Rows are points. Each copy is the shape, with its points in the same order, stretched, turned, moved and blurred by noise. Some copies are also mirrored. Which?
(in the rows, 128 means zero)

Shape, 5 rows:
[[150 122]
 [139 138]
 [ 65 138]
 [122 128]
 [147  84]]
Copy 1:
[[152 110]
 [139 125]
 [ 86 144]
 [126 127]
 [136  87]]
Copy 1 is: only turned
Copy 2 (5 x 2):
[[127 148]
 [135 132]
 [ 94  65]
 [115 126]
 [ 94 175]]
Copy 2 is: mirrored
Copy 3 (5 x 2):
[[144 123]
 [135 104]
 [ 65 101]
 [124 113]
 [136 154]]
Copy 3 is: mirrored

Shape:
[[118 103 113]
 [157 143 154]
 [126 140 135]
 [108 149 139]
 [102 135 126]
 [178 147 180]
 [173 157 125]
 [149  94 122]]
Copy 1, 8 rows:
[[136 121 130]
 [109 164 122]
 [111 140 113]
 [109 133  99]
 [120 123 107]
 [107 188 121]
 [ 84 156 139]
 [141 142 148]]
Copy 1 is: mirrored
Copy 2, 8 rows:
[[152 146 131]
 [ 80  94 160]
 [107 122 129]
 [104 137 118]
 [125 146 115]
 [ 51  78 192]
 [ 81  72 128]
 [142 121 160]]
Copy 2 is: mirrored
Copy 3, 8 rows:
[[139 104 154]
 [136 157 114]
 [118 129 124]
 [100 127 126]
 [106 118 140]
 [142 187 116]
 [142 141  87]
 [164 118 153]]
Copy 3 is: only turned
Copy 4:
[[ 98 103 156]
 [161 118 115]
 [129 115 106]
 [119 112  86]
 [104 112 102]
 [197 110 109]
 [160 147 129]
 [124 103 181]]
Copy 4 is: mirrored

Shape:
[[134 137 147 125]
 [101 136 118 122]
 [152 131 140 151]
 [148  90 118 164]
 [151 148 158 137]
 [114 124 131  52]
 [148 142 110 145]]
Copy 1 (7 x 4):
[[130 140 126  92]
 [140 151 116 129]
 [107 128 141 105]
 [ 86  79 122 151]
 [117 144 143  73]
 [200 122 110 111]
 [108 139 163 138]]
Copy 1 is: only turned
Copy 2:
[[120 108 129 140]
 [159 136 118 118]
 [ 95 115 158 135]
 [ 65 168 168 128]
 [108  88 143 145]
 [131 111  32 134]
 [112 114 155  95]]
Copy 2 is: mirrored
Copy 3:
[[149 118 117 106]
 [134 122 154 141]
 [162 130  87 128]
 [120 146  63 129]
 [170 119 101 111]
 [100  68 165  83]
 [159 116 105 157]]
Copy 3 is: mirrored
Copy 4:
[[116 126 150 127]
 [150 152 126 124]
 [114 101 150 140]
 [121  83 106 132]
 [105 112 165 139]
 [122 151 149  70]
 [138 104 155 134]]
Copy 4 is: only turned

Shape, 9 rows:
[[116 121 150 164 127 148]
 [122 116 152 111 170 103]
 [155 157 145 111 112 107]
 [139 151 129 101 156 161]
 [121 150 124 121 137 130]
 [126  85 123 111 107 102]
 [146  76  74 166 122 121]
 [149 126 120 175 162 161]
 [156  95  96 127 107 165]]
Copy 1:
[[ 97 139 139  95 126  98]
 [145 175 156 157 131 145]
 [114 119 124 174 146 145]
 [142 128 125 112 165 169]
 [137 124 132 128 144 130]
 [121 144 130 144  86 127]
 [131 156  75 104  75  69]
 [119 157  98  89 145  95]
 [112 126  81  91 108 130]]
Copy 1 is: mirrored
Copy 2:
[[102 128 145 114 131 138]
 [ 83 136 150 144  82 178]
 [125  97 109 153 100  92]
 [118 113 100 104 107 132]
 [118 140 120 118 111 119]
 [146 162 149 139 109 138]
 [177 213 172  88 106 117]
 [114 145 145  76  96 127]
 [186 147 133  83 129 100]]
Copy 2 is: mirrored

Shape (12 x 9):
[[124 143 173 131 155 125 134 152 121]
 [115 112  91 118  72 130 107 124 147]
 [133 159 146 137 140  99 162 121 104]
 [154 171 151 148 159 109 132 140 140]
 [149 166 182  64  99 117 142 103 165]
 [182 128 165  78 149 108 132 123 141]
 [147 142 173 100 122 103 110  89 148]
 [100 104 118 116  67 148 119  97 146]
 [152 152 172 139 120 141 149 102 128]
 [119 163 129 141 173 139 150 115 123]
 [142 162 150 107 120 135 110 118 109]
 [136 107  91 123  88 149 108 147 140]]
Copy 1, 12 rows:
[[132 149 131 126  99  94 131 180 136]
 [113 145 147 112 160 152 109 102 138]
 [109 130 112 112 125 147 110 188 128]
 [102 115 144 108  74  95 136 165 137]
 [127 125 192 156 169 176 160 182 117]
 [125 106 131 179 137 120 158 149 137]
 [122 137 152 155 123 158 146 157 122]
 [157 161 143 104 159 183 111 115 117]
 [149 122 143 102 112 161 121 176 102]
 [129 144 110  97 107 131 158 179 127]
 [115 149 135 149 143 131 146 168 100]
 [120 133 143 115 150 112 111  92 129]]
Copy 1 is: only turned
Copy 2 (12 x 9):
[[106 181 127  68 139 133 132 163 159]
 [133  79 127 145 144 104 137 120 111]
 [ 77 157 134 124 115 138 113 123 138]
 [ 77 164 164  75 107 146 137 123 141]
 [116 152 145  93  92 117 104 140  33]
 [132 163 146 118  99  97 110  86  96]
 [ 96 152 148  80 115  99 119  98  54]
 [136 101 111 135 162 101 124 143  87]
 [ 97 164 154  78 133 151 106 126 107]
 [ 79 179 174 136 121 150 138 164 138]
 [ 96 145 168 103 136 113  99 143 135]
 [153  91 137 138 143 113 121 131 150]]
Copy 2 is: mirrored
